Rows are points. A path goes straight from each point to the next, and from the last back to the first. The post is the endless flat space through its rows: a point in 2 columns, a line in 3, a plane in 4, and so on, so that a path can go around it. How many times does the path go around the post? Going back the other way cancels.
In the rows, 128 means zero.

Post:
[[101 129 159]
 [130 126 107]]
Path, 28 rows:
[[120 148  94]
 [115 119 101]
 [123  83  89]
 [138 110 108]
 [128  96  72]
 [114 133  99]
 [147 166  87]
 [121 130 165]
 [114  96 181]
 [116 106 164]
 [101 150 213]
 [101 151 159]
 [115 120 111]
 [141  84  69]
 [150 116 115]
 [107 149 195]
 [104 149 171]
 [123 127 139]
 [137 112 102]
 [ 99 121 143]
 [103 139  97]
 [110 148 158]
 [126 134 142]
 [124  93 144]
 [104 102  86]
 [106 106 131]
 [134 112 154]
 [130 171 165]]
Times around: 0

Post (5 x 6):
[[109 137 126 136 108  95]
 [130 155 136 157 164 174]
 [109 138 161 141 167 149]
 [118 110 109 129  88 109]
 [115 118 146 149 105 108]]
Path:
[[103 217 188 163 207 108]
 [151 129 136 156 107 154]
 [109 105 145 146  87 120]
 [121 133 117 180 118 129]
 [ 82 112 155 120 132  65]
 [128 171 156 148 165 143]
 [132 177 107 147  82 107]
 [ 89 163 164 155 137 129]
 [112 118 108 155 106  82]
 [115 134 106 115 154 120]
 [151 124 135 148 115 149]
 [131 116 154 160  83 159]
 [123 112 113 167 104 176]
 [106 176 114 135 165 114]
 [117 130 116 130 136 106]
 [ 98  91 117 147 120 149]
 [101 163 161 161 127  98]
 [134 185 153 158 107 117]
 [150 114 163 153 152 162]
 [109 110 109 122 155 128]
 [118 176 130 186 148 136]
 [106 141 131 121 155 119]
 [136 125 164 140 118 125]
 [ 84 175 157 113 163 112]
 [130  96 101 162 117 194]
 [145 150 106 188 141 146]]
Times around: 3
